Each row of a before or after table is a point. One or more steps were done to the points. Then noise was added and the rows were shuffled. The steps act on columns, c1 being the first. What was done? A step turns or swaps two columns, mirrors them in a line or flattens them onto one, adds a multiple of one to another, or multiplies or shifts one. Angles are multiples of 10 degrees, from the lower column toward the higher: turns from -170 to 170, lines from 10 to 170 but not 90. Use the fewest steps. Two steps may share a column if one is a turn and the other turns, adds or multiplies; they go together, in the order done. Otherwise the lowest column goes first.

Before:
[[-37 -40]
 [  1 -28]
 [-25  23]
 [-47   5]
 [  4   4]
 [-31  -8]
 [  0 -45]
 [-57  -4]
 [ -2  -8]]
After (9 x 2):
[[ -4   3]
 [  8  -1]
 [-45 -32]
 [-55   8]
 [ -7 -33]
 [-26  34]
 [-18  24]
 [-29 -16]
 [-34 -34]]
Steps: mirror c1 and c2 in the line at 20 degrees

Before:
[[-20  26   8  18  -3  -6]
 [ -5  -3 -16   5 -17   0]
 [ -6   5  -6   3 -14 -11]
 [  7   7   7  21 -12   6]
 [ -2  23 -15   5  -8   6]
 [-15   6  22   4   8   5]
 [ -8  -9  -4  -3 -14   8]
 [ -8  -6  13  -3  20   7]
 [ -7 -14 -16   9 -12   3]]
After:
[[ -9   7   2  22 -37  -2]
 [  7  -9  -5  -1 -42   9]
 [  3  26 -21  14 -10 -12]
 [ -7  -6 -13   0  60   7]
 [ 17 -14   1   9 -36   0]
 [  8   5  -2  -1 -42 -10]
 [-11   6 -24   5  24   3]
 [ 15  -3   4   5 -51  -2]
 [ 14  23   5   7 -24   4]]
Steps: turn c1 and c3 by 120 degrees; turn c4 and c6 by -20 degrees; multiply c5 by 3

Before:
[[-16  11  -2 -14 -21 -32 -17   7 -16 -10  12]
 [ -4 -34  -1 -13   5  -3  -5  -5   4  -1  30]
 [-27  22   5 -13 -10 -15   9  -5 -20  17  -1]
 [ 25  26 -35  -1  -9  27 -13   3  18  -2   2]
 [ -3  24   6   0  -1 -29   0  -7  13  -5   7]
 [  3  12  13   5 -21 -25  -5  -3 -26  -7  11]
 [-25  17   6  -3 -12  40   0  -8  16  -1  -6]
 [-13  -4 -30   9  -6 -26   6  -6  -4  -2  -4]
 [-17 -60   2  -4   2 -27  -7  -3   4  26  -5]]
After (9 x 11):
[[-17  11   0 -14 -22 -31 -19   4 -31 -10  12]
 [ -2  22   6   1  -1 -29   1  -6  29  -6   6]
 [-14  -4 -31   9  -7 -25   4  -7  -8  -3  -4]
 [-26  23   6 -15 -10 -16   8  -7 -39  17  -1]
 [ 25  26 -35  -3  -7  27 -13   2  36  -3   3]
 [-26  17   6  -1 -12  41   1 -10  31  -1  -7]
 [-19 -60   1  -4   2 -26  -5  -1   8  25  -6]
 [  2  11  12   5 -21 -26  -4  -3 -53  -6  12]
 [ -3 -35  -3 -12   5  -2  -7  -5   8  -1  28]]
Steps: multiply c9 by 2

Before:
[[  4  27  30   8 -11  14 -12   0 -24 -10   6  -6  23  -6   3 -24  11   6]
 [-36 -10   8  -9  -4 -10  16 -28  -8  37 -16  24  10  14  46  22 -38 -19]
 [ 10  15  12  -1  -3  -6 -12 -34  -5 -29  19  -3   2  23  -6  -2  26  10]
 [ -4  13  15 -17 -21  15 -17 -18 -21 -14 -52  21 -18   8 -17 -26  -7 -16]
 [ 12   7   7  28  13 -25  -4   9   1  27   0 -12   4  26 -20  22   9  46]
 [ 27  23  35  22  18  -2 -10 -21  20 -21   4 -22  23  -5 -21  13   3  17]
 [-43 -36  -6 -14 -30  27  14  20  14  29 -35  42  -9  11  46  35 -28  -2]
 [ 20   8  15   1  25 -33  20   5   8 -13  12 -28   3   6   6   2  -5  38]
 [-23 -16   7   6 -10 -17   6  34  26  28 -31  28   9  60  45  29 -35   2]
 [  7  14  19 -32 -20  -3 -17  -8  -7   0  -8   6   8 -12 -16  -9  18 -35]
 [ -9  24  27  -5  -1 -15 -18  -3 -25 -34  -1  19   5  -5 -28   8   0   1]]
After:
[[ 28  22  22  21  17  -1 -15 -22  21 -21 -27 -19  24  -9 -23  21   3  20]
 [ -8  13  43 -14 -19  14 -17 -18 -22 -12  31  19 -20   6 -17 -40  -6 -17]
 [-43 -37  18 -14 -31  26  15  18  13  28  30  42 -10  11  45  55 -29   1]
 [-33  -8  18  -9  -6 -11  19 -26  -7  34  11  22  12  16  48  35 -38 -20]
 [ 12   8   7  27  12 -21  -3   8   0  29  -4 -11   2  27 -20  34   7  46]
 [-22 -14  25   5 -12 -18   4  32  24  30  19  30   8  60  45  49 -34   2]
 [ 19   8   5   1  23 -32  20   3   8 -12 -18 -25   3   5   3   2  -4  38]
 [  7  14  22 -29 -20  -4 -21  -5  -8  -1  -5   9   7 -12 -16 -17  15 -38]
 [ 10  14  -6  -1  -6  -4 -10 -34  -6 -31 -23  -4   0  21  -5  -2  28  10]
 [  2  26  19   7 -11  16 -13   2 -22  -8 -24  -7  22  -7   1 -35  12   6]
 [ -9  24  22  -3   3 -15 -19  -4 -27 -33 -18  18   5  -6 -28  14   0   1]]
Steps: mirror c3 and c11 in the line at 160 degrees; multiply c16 by 1.6

Before (13 x 32):
[[-30   7  -2  19  12  -9  -9  19  -2  17 -34  12  35  23   8 -13 -12   4
   -6 -10  23 -23  22 -31  22 -49  -3 -11   0  -4   1   8]
 [ 26  10  23 -22   2  33  29  -7  18 -21  14  39  11  -6   2   7   1   4
    1  13 -48  -2 -26   1   4  15  -2  23  12  -2   1 -23]
 [-29  -4  34  11   4  -7   0  -6 -36  15 -45  -3  25  18   1 -17   8  -7
  -12 -15   6 -10  14 -10  12 -19 -24   0 -10 -13 -18   0]
 [  2   2   0 -23 -11  -9 -15   3  -8  25  14  16  22 -34   0  -3  18 -20
   19  10  20   5   2  17  -2  14 -27   2 -38 -22   4  20]
 [ -2  -7  -5 -27 -13 -20 -25   3   0  35   3  16  -9 -17   5  -7 -10  -4
   22 -17   8  11 -13  12  12  23 -17  10 -10 -28 -37  28]
 [ 16  -3  37  -5 -12  24  16 -14  17  -5  36  35   8  -1  20   7  -3 -21
   10 -11 -24  22   6  16   3  22   8  42  27  11  19 -29]
 [-19   7   8   6 -13  11   7 -23 -13  30 -24   4  20   8  -5 -20  -8  18
  -20 -12  -2 -15  33 -32 -11 -26  10   4 -13   4  -4  13]
 [ 23   8  29  -9 -27  34   3  -5  13 -18  29  52  16  -7 -19 -23  14  -2
    5 -23 -32  36 -19   8  20  17   5  16   8   6  14 -22]
 [  7 -21 -11   1  -3 -23   8  -5 -20  33  17  27  17 -10   0  -5  23   5
   17  -4  11  -6  -3  23  24  15  10  10 -25 -29 -24  14]
 [ -3  11   5  12  -6 -11  26 -11 -15   1 -31 -12  10  23  -2   2 -11  -6
    4 -17  15  -4  31 -29  22 -28  -5 -31 -17   6 -11  13]
 [ 18   3  36 -12 -10  14   4 -33  11 -48  33  60   2  -2  -1  -4   3   1
   -1  -3  -9  13 -12  14 -16  -3   6  24  21   4   0 -19]
 [ 18  -4  27 -27 -21  24   7 -28   9 -21   9  45  23  -5  -5  26   3   7
  -11 -10 -19  18  -7  14  30   0  -5  43  15  10  18   3]
 [-10 -10   6 -17   3 -30   3  10 -19  20 -35  16   4   9  10  -9   8   1
   -1 -16  20  -3  20 -44  12 -19   2   8 -40   0  -7  -6]]
After:
[[ 30 -32   1  18  17 -10 -10  19  -2  16 -32  10 -18  30   8 -14 -13   3
   -5  -8  23 -22  23 -32  21 -50  -3 -12   3  -5   3   9]
 [  7 -20   1 -22 -10  -9 -16   1  -7  24  13  16 -12 -43   0  -3  18 -19
   19   8  20   7   3  19  -2  13 -25   3 -39 -23   3 -18]
 [-35 -14  21 -23   2  36  28  -8  18 -23  16  39   1  -9   3   9  -1   2
    0  13 -48  -4 -26  10   3  16  -3  21  12  -2   2   4]
 [ 10 -13   6  14 -11 -11  27 -13 -15   3 -31 -14   5  33  -3   0 -10  -4
    5 -17  14  -6  32 -24  25 -31  -4 -32 -18   8 -10 -10]
 [-24  -6  34 -12 -11  14   6 -32  12 -46  34  59   0  -3   0  -7   7   1
   -2  -1  -9  12 -11  27 -15  -2   7  26  20   4  -3   8]
 [-30  -4  37  -5 -13  26  18 -15  19  -4  39  33  -7  -2  23   5  -4 -23
   11 -11 -25  21   9  24   5  23   5  41  27  12  24  18]
 [ 16  10  -4 -25 -13 -23 -24   2   2  37   2  18  -2 -25   4  -9 -10  -4
   22 -17   9  11 -17   9  13  27 -16  10  -8 -28 -38 -23]
 [ 21 -22   7   7 -12  10   5 -24 -13  28 -22   4  -8   9  -5 -20  -7  19
  -19 -13  -1 -13  34 -31 -12 -27  10   6 -12   5  -2  -1]
 [ -1   1 -14   4  -6 -27   8  -1 -21  36  18  30 -26 -15   0  -6  21   5
   18  -7  10  -6  -3  17  23  13  12  11 -25 -29 -22 -17]
 [-15 -14  26 -27 -19  22   6 -27   8 -24   9  46 -20  -5  -3  26   2   6
  -12 -12 -20  17  -7  23  29  -2  -6  43  17  10  18  -9]
 [ 26 -18  35  11   4  -8  -2  -5 -33  16 -44  -2 -20  24   3 -16   9  -5
  -13 -14   4 -10  14  -4  11 -20 -24   2 -10 -12 -18  15]
 [  5   3   5 -15   3 -29   0  11 -18  22 -35  15 -10  12   5  -9  10   0
   -2 -19  22  -4  21 -41  13 -20   5   7 -42   1  -6  11]
 [-33 -17  30 -10 -25  34   5  -8  14 -17  29  53  -4 -11 -18 -24  13  -3
    3 -21 -34  35 -19  16  24  15   6  18   6   6  10   9]]
Steps: turn c1 and c32 by -150 degrees; turn c2 and c13 by 130 degrees; add 0.3 times c3 to c24; multiply c14 by 1.3

Before, 10 rows:
[[-10 -19 -19  15   9   3 -21  22 -26   0  20 -27  18 -27  -2  -3  -2  19
   13 -36 -21  25  35  31 -17   0  -2  18   0  27 -14 -19 -23   4  35   6
  -21 -14 -14 -19 -15 -15   7  -7 -24  -5   2 -17  -4  13 -37  13  11 -27
    5  22 -30   5   1   1   1  -8   2   9]
 [ 10 -22 -11  -3 -17 -28   9  21 -24 -11  18  26  -9 -15 -15 -14  26   0
   21  14  14 -23  10 -30  49 -35 -12  35  13 -27 -22  28  24  10 -22   7
   16  30   1 -27   9 -13  10  -7  17 -12  -5   4 -23  18  10   9  28 -15
   20  -4  19  26 -24  11 -35 -17  20 -16]
 [-11 -38 -24  17   6  22   6  19 -28  19  19 -14  13  -6  -1   9  11  26
   -9 -25 -13  12 -11  52   9  -5  -3  18   1  28 -18  -5  -9 -12  25  28
   -8 -40 -30  -5   4 -11 -21  -6 -27 -14  18 -38  11 -14  10  27  -2 -16
   -1  -4 -32 -20   0 -12   4  -2 -12   1]
 [ 17  -3 -20  -3   3   2  16 -13   2 -26  -6  22 -38   6 -18 -33   6  -3
    4  44   5 -10  19 -12  17  -9 -18  49  31  11 -18  13  60 -19   6 -24
    2  39  16 -18  24  -2  26  -6  13   1 -11  23 -41  -5  36   2  11   2
   29  -3  26   1 -39   8  -4 -13   8 -21]
 [ 15   1   3   9 -35   7  25 -11  12   6 -16  22 -25 -16   7 -30  28 -30
   -9  15  -6 -14  23  19  14  25 -40  11  11  13  -2  40  10  -6  14 -23
   40  17  39 -22  30  -3   6 -15  13   6 -11  48 -24 -21  22 -30 -10  11
   29 -28  28  13 -37  -6 -12 -13 -17 -22]
 [  0  11  -6 -20 -11   3  23  -2  -1   0 -23  17 -23 -17   7 -31  35  -6
  -18  34  23 -11  13  -5   9  23 -45  36  -8   8  -7  31  20 -23  29  -7
   19  16   1 -21  38  21  14  35   2  -4 -19  25  -7 -19  22 -33  14  13
   43 -33  44  11 -37  -4   9  20  -4 -10]
 [ 17 -17 -24   7 -35 -26 -29  40 -39  -2  28   0  -2   1 -45 -25  20   6
   20 -18   7 -24  21  -5  26 -36  34  51  15 -26 -25  33  43   9 -29  29
   17  13  -9  -6   1   0  18  11  17  13   0  33  -4  19   9  -7   3 -18
   41  24  -4  -9  16  23 -32 -12  -7 -39]
 [-19 -38 -13  19  20  28 -28  11   7   2  24 -44  31 -21 -14  12   1  51
   -2 -28   7  29  -9  32  11   9   8  -1 -19  30 -22 -30  -4   2   5  19
  -13 -31 -10 -15 -11  -6  -5  -3 -37  11  26 -14   1  -6 -24  23  15 -28
  -13  26 -23  15   6   0 -22  -6 -34   2]
 [-15 -36  23  18  30  31  21 -12 -24   9  -2 -41  14 -20 -11  14  12  32
  -13  -5 -38   7 -15   9 -27  41 -11   2  -9  22  -1 -26 -19  -6  40  -4
  -24 -31  -1 -20  29  -2 -37  22 -41   3   6 -16  34 -31   7  10  -8  -5
   -9   1 -34  11 -10 -16  18  -9   3   9]
 [-20 -41  -3   6  28  20  -4  -9  -2   5  13 -22 -13   4  22  19 -19  39
   -9 -29  -1  22  -8  31 -36  -2 -19 -31 -21  14   1 -12 -10 -15  33 -22
  -29 -17  -5 -16 -12 -26 -16  15 -53  15  11 -24  11 -20   4  19  -6   7
   12   5 -18  19 -26 -14  16  -1   1   5]]
After, 10 rows:
[[ 10 -22  -7  -2 -17 -25  10  22 -21 -13  17  26  -7  24 -16 -12  28   3
  -16  15  11 -24   1 -28  50 -33 -13  37   8 -26 -21  32  22  13 -21   7
   16  34   1 -29  11 -14   8  -6  17 -12  -5   7 -21   2   8   6  28 -11
   18   4  32  26 -23 -13 -32 -13  20 -23]
 [-19 -44  -3   8  29  18  -6  -8   0   3  10 -23 -10  -9  18  20 -18  40
    4 -29  -2  19  -2  30 -36   0 -21 -28 -26  12   0 -15 -11 -12  30 -20
  -28 -16  -6 -17 -13 -26 -15  11 -50  13  16 -24  14  -3   4  14  -2   6
    8 -13 -32  17 -22  12  14  -2   2  21]
 [ -2  14 -10 -21 -11   1  22  -2  -2  -1 -20  16 -20 -15 -17 -30  35  -9
  -16  33  20  -9 -13  -5   6  24 -48  41  -8   5  -9  31  17 -26  26  -1
   16  15   1 -18  40  21  12  33   3  -4 -15  25  -6 -13  23 -29  12  17
   41 -28  48  12 -40  -1   9  22   0   6]
 [-10 -36 -24  17   7  22   4  17 -29  20  20 -12  14  -9  -4   7   8  25
   -3 -28 -16  13   2  51   6  -6  -1  19  -1  31 -16  -1  -7 -13  26  29
   -3 -40 -31  -7   3 -12 -24  -3 -30 -12  23 -37  13  -8  10  25   1 -15
    2  -9 -57 -18  -2  14   5   0 -14  13]
 [-19 -39 -10  20  17  28 -29   9   6   5  24 -48  31  -2   7  12   0  53
  -20 -28   8  30   6  33  11  11   5   0 -17  29 -26 -30  -3   4   6  20
  -12 -32 -11 -14  -9  -9  -5  -5 -36  10  25 -14   5  -3 -24  27  15 -30
  -16  28 -42  12   9   5 -23 -13 -37   7]
 [-13 -35  19  17  30  31  25 -13 -28  12  -3 -42   9 -11  -7  12  12  34
  -20  -3 -38   9   3  11 -31  40  -9   4 -10  22  -2 -30 -15  -7  38  -7
  -25 -34  -3 -21  26  -1 -37  25 -39   2   6 -11  33 -11   8  11  -5  -9
   -9   6 -39  12  -9  22  18  -9   4  30]
 [ 21  -2 -17  -3  -1  -1  15 -11   3 -23  -5  18 -36   5 -16 -36   5  -2
    5  46   6 -10 -11  -7  17  -9 -22  49  27  11 -18  17  60 -16   6 -23
    6  37  14 -18  23  -1  28  -1  16   3 -10  20 -42 -15  36   4   7  -1
   33   8  35   0 -39 -16  -4 -12  11  -7]
 [-10 -18 -19  10   9   0 -23  22 -23   4  19 -27  22  15  15  -6  -5  19
  -25 -36 -25  26 -24  34 -15   2  -3  18   1  27 -14 -18 -25   7  37  11
  -21 -16 -13 -20 -13 -15   4 -11 -24  -3   5 -15  -6  12 -38  16   5 -27
    7  14 -43   6   4 -21  -2  -9   2  -5]
 [ 16   2   4  10 -34   5  23 -10   8   3 -14  22 -29  -7 -11 -33  29 -31
  -18  14  -4 -13 -20  19  14  24 -40  12  11  13  -1  43  10  -4  17 -28
   37  18  35 -25  31  -2   5 -13  13   6 -11  47 -26 -21  21 -30  -8   9
   27 -28  16  13 -38 -10 -11 -12 -18   2]
 [ 14 -24 -22   6 -35 -26 -29  40 -41  -2  26  -1   0  18 -16 -23  20   3
   -2 -19   7 -22   0  -4  25 -31  33  51  11 -25 -23  34  40  10 -29  28
   19  13  -7  -7  -1   0  17  12  18  10   1  34  -3 -14  12  -5   6 -19
   39  50   0  -7  14 -31 -36 -19  -7 -45]]
Steps: swap c14 and c19; turn c15 and c56 by -40 degrees; turn c23 and c60 by -140 degrees; add -0.5 times c24 to c57; turn c50 and c64 by -50 degrees; multiply c50 by 0.7
